Every row gives one point. To make a cloud, some directions were put in groups of two or more. Within a group, all points are equally far from the middle, so they leave a hole (a ring in 2 directions, a hollow ball in 3). The other directions are filled evenly. Then the cloud was stretched, turned, moved and blurred a little. Count the holes, and give their numbers of directions, smallest first.
In the rows, zero is written as 128.

Cloud:
[[117 146 151]
 [102  87 140]
 [133 159  89]
 [171 143 153]
 [125 149 148]
 [158 142 135]
 [197 185  96]
 [204 100 166]
 [193  91 158]
 [137 149  75]
 [104 117 131]
 [179 161 144]
 [166 160  93]
 [139 145 124]
 [180  88  58]
 [192  95 123]
 [206  76 173]
 [207  98  77]
 [174 123 177]
 [145 161  82]
 [152  62 128]
 [170 187 118]]
Holes: 0

Cloud, 56 rows:
[[111 137 189  88 175 146]
 [145 199 181 100 143 102]
 [131  93 181  80 175 106]
 [163 122  89 172  81 163]
 [176  61 178 155 149 126]
 [202 122 156  91  75  90]
 [ 85 114 140 172 175 114]
 [149 160 195 121  86 171]
 [184  81 144  84  84 158]
 [195 131 174 162 152 171]
 [102 173 138  68 161 121]
 [ 73 108 130 111 146 173]
 [149  58 170 174 113 121]
 [117 134 172  65  91  77]
 [ 81 164 104 136 166 110]
 [186  84 171 101  72 121]
 [164  86  81 120 150 171]
 [165  58 181 100 148 141]
 [153 207 176 135 107  93]
 [112 142 197  99  88 163]
 [113 143 165 152 147  50]
 [ 81  99 136 172  85 121]
 [191 152 155  93 172 162]
 [200 165 142  80 160 128]
 [170  76 182 117 173 103]
 [149 194 137  70 152 132]
 [145  92 136 167  71  73]
 [129 171  96 164  69 148]
 [ 94 150 137  59 104  85]
 [117 148 196 166  85 137]
 [106 143 148 155 127  45]
 [171 116 141 146 121  40]
 [ 79 163 112  96  74 120]
 [162 142 166 100 140 203]
 [143 112  92 147 130  49]
 [144 192  85  87 141 131]
 [183 103 117  68 166 121]
 [ 85  86 110 144 172 117]
 [112 140 183  76 173 109]
 [141 107 159 152  79  54]
 [ 75 115 116 102  70 120]
 [111 143 119 182 142 182]
 [191 124 167 176 117 171]
 [199 147 136  78  69 128]
 [152 104 164  71  76  79]
 [119 158 188 126 137  56]
 [153 206 178 108 128  98]
 [121 150 173  89 169 177]
 [168 130 119 193  94 168]
 [198 120 155  90 143  70]
 [156  57 175  90 151 141]
 [198 139 124  63  98  92]
 [139  75 100 161 171 101]
 [169 145  60 103  87 102]
 [ 81 128 127 173 133 173]
 [158 183  67  98 107 118]]
Holes: 3 (2, 2, 2)
